Each row of a before or after table is a point. One or more steps were done to the points. Then noise was added and the rows were shuffled. The steps act on columns, c1 being the first. Write out the steps. A step turns or swaps two columns, mirrors them in a line or flattens them onto one, adds a multiple of one to another, or multiplies or shifts one. Angles are multiples of 10 degrees, from the lower column toward the higher: turns from -170 to 170, lines from 10 to 170 but not 90. Use the fewest steps. Two steps may share a column if one is a turn and the other turns, adds or multiplies; they go together, in the order done. Otherwise the lowest column goes first.
In the rows, zero is written as 128.

Before (8 x 2)
[[ 90 164]
 [194 138]
 [158 139]
 [129 198]
 [102 169]
 [102  94]
 [155  88]
 [173 136]]
After (8 x 2)
[[176 182]
 [124 194]
 [158 166]
 [103  70]
 [152 113]
 [ 83 130]
 [106 143]
 [199 212]]
Steps: add 1 times c1 to c2

Before (11 x 4)
[[ 83 154  93 120]
 [181 100 160 182]
 [118  85  83 133]
 [135  43 109 187]
 [100 148 122 191]
 [159  83 155  75]
 [ 76 108 199 105]
 [ 77 176 140 139]
 [ 69 120 114  95]
 [130  69 115 100]
 [105 177 186  73]]
After (11 x 4)
[[139 181 136  92]
 [ 89 151  79 198]
 [ 94 159  47 123]
 [147  64 107 113]
 [ 74  95 158  77]
 [182 123 105 155]
 [142 120 143  25]
 [172 145 142  89]
 [143  95  79 164]
 [ 89 196 141 115]
 [169 161  84 137]]
Steps: turn c1 and c3 by 120 degrees; turn c2 and c4 by 120 degrees

Before (9 x 8)
[[109  52  88 121 117  89  99 144]
 [164 117  99 131 179 202  84  75]
 [201  86  55 126 111 109 125 105]
 [156 139  62  63 176 106  97 128]
 [137  51 170 104 162 148 186 172]
 [ 86 150  35 186 181 141  76 108]
 [184  85 151 148 216 120 107 212]
 [145 135 141 159 155  70 125  99]
 [141 124 113 160 145 154  88 177]]
After (9 x 8)
[[ 59 113  61 151  86 127 126  95]
 [ 95 178 110 149 115 130  85  72]
 [ 82 216 137 167  85 125 111 213]
 [124 153 148 163 134 125 123 101]
 [126 144 103 160 125 128  92 176]
 [ 80 174  68  76 134 128  97 114]
 [147 118  83 114  57 129  96 134]
 [191 180  39 168 149 130  75  89]
 [114 165 160 107  56 128 191 173]]
Steps: mirror c1 and c4 in the line at 80 degrees; swap c2 and c5; turn c3 and c8 by 10 degrees; multiply c6 by 0

Before (8 x 9)
[[121  95 112 157 110 116 102 128 138]
 [164 124 103 139 168 138 148 148 105]
 [141 147 116  85 221 119 129 156 142]
 [132 152 107 160 111 123 104  94 136]
 [141  96 139 160 173 145 104 166 139]
 [127 142 113 131 110 137 113 154 120]
 [165 137 148 112 140 115 100 129 110]
 [167 148 109 144 137 123 175 159 130]]
After (8 x 9)
[[142  37 115 181 248 135 129 102 140]
 [164 144 105  86 135 145 161 100 132]
 [162 157 102 111 181 147 143 118 108]
 [169  88 150 149 144 117 113 121 107]
 [128 121 110 109 102 154 119 116 122]
 [139 213 139 101 184 169 109 107 138]
 [119 207 111 106 103 122 112 119 140]
 [131 176 106  58 108 103 110 152 137]]
Steps: multiply c4 by 2.5; turn c2 and c4 by -130 degrees; multiply c5 by 1.3; mirror c6 and c8 in the line at 20 degrees; multiply c7 by 0.7

Before (14 x 12)
[[101 128 119 134 139 167 120 116 152 148 152 171]
 [138 137 145 128 136 126 140 133 131 126 165 157]
 [124 101 107 108 144 144 134 150 156 144 148 149]
 [154 119 154 113 141 138 111 111 120 113 135 134]
 [115 120 113 151 122 167 156 110 134 125 127 122]
 [124 113 116 116 125 144 121 149 134 119 114 133]
 [115 140 142 107 120 120 129 130 131 134 124 140]
 [143 132 124 153 105 132 147  98 114 126 114 176]
 [137 109 114 143 102 134 116  97 154 116 136 131]
 [135 141 122 140 145 122 149 104 150 144 125 132]
 [130 156 126 117 117 135 117 128 118 121 122 136]
 [145 119 143 147 123 170 147 146 129 151 145 160]
 [139 153 152 131 130 122 147 143 152 106 127 155]
 [137 122 115 106 129 138 138  96 161 136 155 143]]
After (14 x 12)
[[127 133 124 191 105 131 123 142 157 147 116 249]
 [143 118 166 149 140 139 111 137 145 111 132 141]
 [151 153 160 170 131 122 104 134 101 146 127 194]
 [138 110 111 184 101 133 116 171 128 115 136 135]
 [126 158 124 156 118 138 121 122 136 115 122 146]
 [153 122 147 187 126 171 148 113 116 145 145 207]
 [139 138 150 169 137 126 127 128 119 139 166 198]
 [106 129 114 173 139 165 146 151 118 120 150 235]
 [114 123 107 191 122 170 125 146 131 156 128 117]
 [140 119 110 144 127 137 139 171 124 139 153 168]
 [140 102  99 149 147 144 143 129  91 135 148 179]
 [135 138 120 181 147 119 145 160 125 146 123 136]
 [134 114 110 154 122 148 122 117 114 119 113 139]
 [117 137 148 145 119 123 133 133 126 127 124 155]]
Steps: turn c8 and c9 by -140 degrees; add -0.5 times c9 to c1; multiply c3 by 1.3; shift c4 by 40; swap c7 and c10; multiply c12 by 2.5

Before (14 x 18)
[[120 122 159 148 123 116 161 184 133 110 142 132 149 107 159 141 144  98]
 [116 107 129 164 135 136 115 132 110  99 122 100  92 122 114 133 116 136]
 [107  91 148 158 122 137  92 131 104 125  91 148 107  96 131 134 173 168]
 [110 119 129 109 167 146 137 141 115 120 102 161 105 135 124 118 120 130]
 [149 160 103 106 171 131 124 164 118 179 122 153 112 152 178 143 104 114]
 [135 129 133 173 144 147 106 127 149  99 100 157 105 116 119 130 133 137]
 [150 181 142  92 154 136 157 141 121 151 119 146 143 121 178 148 105 164]
 [115  90 170 158 122 145  84 101 121 131  92 124 132 105 106 117 140 107]
 [163 139 135 108 170  99 146 166 117 171 147 173 144 142 148 147  97 153]
 [ 79 123 149 167 123 110 115 118 136 122  99 136  95  84 111 129 132 122]
 [155 144 150 126 143 110 137 142 141 148  86 103 123 105 113 107 161 125]
 [144 170 124 123 123 126 158 158 107 159 140 160 132 158 146 115 117 129]
 [113 136 143 150 164 142 127 111 121 120 146 139  98 117 124 142 160 130]
 [128 147 122 131 158  93 137 122 149 150  94 108 162 151 151  98 141 129]]
After (14 x 18)
[[162 140 110 137 144  99 148 163 116  26 153 215 144 141 149 172  85 157]
 [ 82 122 169 143 127 108 115 118 137 131  91 105  93  84 112 122 121 122]
 [122 121 155 156 142 115 160 186 134 150 146  80 151 110 158 123 135  98]
 [108  91 159 142 136 137  92 130 104 116  77 109 107  95 131 123 162 167]
 [136 127 172 128 127 145 103 124 149 145  92  37 104 118 124 141 122 137]
 [157 145 130 150 104 111 138 142 141 121  74 191 124 106 116 143 152 122]
 [115 107 162 123 132 137 114 129 110 195 117  66  92 121 115 137 106 138]
 [142 169 121 123 115 124 160 159 104  57 144 192 130 161 145 125 104 130]
 [115  91 163 165 116 149  84  99 120 126  81 136 133 107 107 124 129 108]
 [153 182  95 148 143 139 157 142 122  78 118 180 143 123 176 153  95 167]
 [150 162 101 110 144 132 127 164 117  27 125 247 114 151 178 172  93 114]
 [130 149 129 124  98  96 138 119 145 112  83 195 163 151 153 159 133 130]
 [111 132 151 139 143 142 125 109 122 129 152 102  96 117 124 163 150 128]
 [108 123 109 131 119 146 135 140 115 112  96  88 103 135 126 167 109 128]]
Steps: mirror c3 and c4 in the line at 40 degrees; swap c5 and c16; multiply c10 by 3; turn c10 and c12 by 120 degrees; multiply c11 by 1.3; shift c17 by -10

Before (10 x 24)
[[ 84 197  64 145 134 156 126 188 134 153  97  84 102 237  97 146 148 156
  249 177 198 140 184  54]
 [138 122 156 163 145  70 201 134 144 108 117 217 177 114 137 162 113  98
   73 110 129 136 107 152]
 [149 126 102 163 177  89 129  95 149  98 138 159  98 102 108 177  98 114
  113 107 103  65  56 140]
 [147  86 144 189  98 145 112 144 146 146 128 138 173 157 137 126 162  98
  112 168 106 108  71 132]
 [127 109 169 163 187  85 123 154 142  93  94 136 188 123 101 109 114 108
  114 113 134 115  40 175]
 [ 26  91 110 145 105 122 106 175 207 102 100  78 158 238  80 168 120 142
  245 179 171 104 174  49]
 [183  60 126 104 129 121 124  94 145 121 109  99 154  99 163 120 159 101
   94 138 156 116 100 173]
 [ 97 187 145 120  52 124 124 127 100 114 171 144 202 180 128  22  96 142
  161 204 135 169 210  87]
 [ 54 138 114 177 124 173 112 171 142 144  89  95  92 178  91  96 136 150
  202 136 150 113 233  73]
 [152  94 137  96  99 149 115 107 116 140  62 174 158 128 144 126 138 130
  135 109 132  66  66 150]]
After (10 x 24)
[[119 123 160 163 145  66 180 149 144 111 139  55 147 116 133 166  80  97
   75  73 131 136 114 152]
 [142 186 152 118  52 121 140  77 101 116  80 174 143 182 130  18  51 140
  160  68 133 172 189  89]
 [214 138 110 177 122 171 119  92 143 142 141 152 109 178  89  97 162 151
  203 149 151 113 236  71]
 [179 199  43 144 133 160 148 137 131 154 143 194 131 239 102 144 164 153
  250 130 198 143 210  58]
 [129  96 140  96 103 149 102 156 115 140 199  82 167 128 144 126 108 130
  134 102 134  64  67 151]
 [141 106 182 160 189  86 115 204 140  92 162 110 158 121 100 109  69 109
  115 129 131 116  75 175]
 [103 125  92 161 178  91 116 150 151  98 127  92  63  99 106 181 140 117
  115 118 107  63  54 139]
 [ 84  58 126 103 126 118 130 121 146 123 167 155 194 101 159 121 121  98
   93 141 155 116  86 174]
 [111  85 146 190 100 146 122 178 144 147 133 156 214 159 135 126 106  95
  111  98 104 108  96 130]
 [232  94 105 145 108 123 122 135 205  95 120 199 139 243  80 168 103 142
  248 132 172 104 197  47]]
Steps: turn c1 and c11 by 160 degrees; multiply c3 by 1.3; turn c12 and c20 by -130 degrees; add 0.3 times c12 to c7; turn c8 and c23 by 40 degrees; turn c13 and c17 by -60 degrees; multiply c13 by 1.6
